Each row of a before or after table is a point. The points were changed in one or more steps. Then noise was added and the rows were shuffled. The steps act on columns, c1 being the first. Write out the steps. A step turns or swaps two columns, mirrors them in a line or flattens them onto one, adds a multiple of one to another, or multiplies or shifts one. Angles are multiples of 10 degrees, from the lower column toward the higher: turns from -170 to 170, lines from 10 to 170 but not 90. Use the fewest steps. Two steps may share a column if one is a turn and the other turns, adds or multiplies; they go together, in the order done. Otherwise the lowest column goes first.

Before (13 x 3):
0: -0.23 -0.28 -0.31
1:  0.58  0.41  0.02
2:  0.25  0.21 -0.21
3:  0.41  0.30 -0.19
4:  0.03  0.25 -0.70
5:  0.40 -0.22  0.04
6: -0.80  0.10 -0.61
7:  0.05 -0.62  0.12
8: -0.22 -1.05 -0.01
9:  0.20 -0.04  0.39
10:  0.63  0.26  0.22
11:  0.60  0.25  0.00
12:  0.65  0.25  0.03
After:
0: -0.47 -0.29 -0.30
1: -0.15 -0.73  0.23
2:  0.08 -0.19  0.20
3: -0.17  0.11 -0.62
4:  0.40 -0.01  0.26
5: -0.42 -0.03 -1.03
6:  0.19  0.11 -0.24
7:  0.00  0.40 -0.05
8:  0.22 -0.20  0.30
9:  0.48  0.23  0.29
10: -1.06 -0.63  0.05
11:  0.30  0.01  0.39
12:  0.46  0.00  0.27
Steps: shift c1 by -0.20; swap c2 and c3

Before:
0: -0.07 -0.52  0.17 -0.53 -0.44 -0.09
1: -0.08 -0.32  0.44  0.21 -0.06  0.00
2: -0.11 -0.63 -0.14 -0.09 -0.04  0.47
3:  0.27 -0.43 -0.27  0.21 -0.04 -0.28
4:  0.38  1.56 -0.11  0.03 -0.07 -0.13
5:  0.61 -0.75  0.07  0.07 -0.29  0.00
6:  0.09  0.20 -0.11  0.05 -0.98 -0.12
7:  0.29 -0.06 -0.02 -0.12 -0.07  0.62
After:
0:  0.28 -0.19 -0.28  0.36  0.14 -0.25
1:  0.58 -0.64  0.06  0.45  0.27  0.09
2: -0.04 -0.75  0.18 -0.18  0.45  0.08
3: -0.12 -0.55 -0.14  0.22 -0.13  0.44
4:  0.09  0.24 -0.12 -0.09  0.98  0.22
5:  0.31 -0.09 -0.01 -0.05 -0.13  0.60
6:  0.37  1.40 -0.11 -0.76  0.10 -0.07
7: -0.10 -0.30  0.44  0.41  0.07  0.03
Steps: add -0.3 times c3 to c2; turn c2 and c4 by -30 degrees; mirror c5 and c6 in the line at 100 degrees

Before, 11 rows:
0:  0.40  0.49  0.20  0.14 -0.10  0.51 -0.10 -0.18 -0.26  0.32  0.02
1:  0.22  0.14  0.08 -0.10 -0.38  0.61 -0.15  0.24 -0.02  0.18 -0.71
2:  0.22  0.54  0.44 -0.13  0.18  0.57  0.21  0.30 -0.46 -0.59  0.28
3: -0.13 -0.23 -0.12 -0.11  0.12  0.12  0.49 -0.33  0.38 -1.18  0.38
4:  0.20 -0.04  0.11  0.19 -0.10  0.47 -0.11  0.33 -0.18  0.13  0.34
5: -0.03  0.24  0.14 -0.05  0.39 -0.96 -0.46  0.19 -0.37  0.03  0.33
6: -0.04 -0.06 -0.25  1.28  0.31  0.25 -0.07  0.03 -0.33 -0.21  0.02
7:  0.64  0.22 -0.32  0.18  0.37  0.49  0.05  0.27 -0.10 -0.85  0.20
8: -0.18 -0.04  0.34 -0.12  0.01 -0.10  1.39 -0.18 -0.14  0.31  0.31
9:  0.44  0.36  0.10 -0.02 -1.23  0.11 -0.30  0.31 -0.02  0.21 -0.21
10: -0.64  0.60 -0.75 -0.03  0.37  0.20  0.03 -0.06 -0.27  0.18  0.08
After, 11 rows:
0:  0.20  0.58 -0.34 -0.12  0.17  0.56  0.04 -0.38 -0.46 -0.60  0.28
1: -0.04  0.26 -0.11 -0.05  0.38 -0.97 -0.83 -0.18 -0.36  0.04  0.30
2: -0.63  0.59  0.76 -0.02  0.36  0.19 -0.36  0.16 -0.26  0.21  0.06
3:  0.63  0.23  0.36  0.18  0.40  0.47 -0.35 -0.22 -0.10 -0.86  0.23
4:  0.43  0.37 -0.03 -0.02 -1.21  0.10  0.90 -0.33 -0.02  0.20 -0.18
5:  0.21  0.17 -0.07 -0.12 -0.37  0.61  0.26 -0.26  0.00  0.19 -0.70
6:  0.19 -0.04 -0.04  0.18 -0.11  0.47  0.00 -0.38 -0.16  0.12  0.34
7:  0.44  0.47 -0.26  0.14 -0.09  0.52  0.00  0.14 -0.26  0.33  0.02
8: -0.17 -0.04 -0.38 -0.12  0.01 -0.08  1.37  0.11 -0.15  0.30  0.31
9: -0.06 -0.04  0.23  1.29  0.29  0.24 -0.40  0.05 -0.32 -0.20  0.03
10: -0.11 -0.24  0.07 -0.12  0.14  0.13  0.38  0.36  0.36 -1.19  0.36
Steps: turn c3 and c8 by -170 degrees; add -1 times c5 to c7
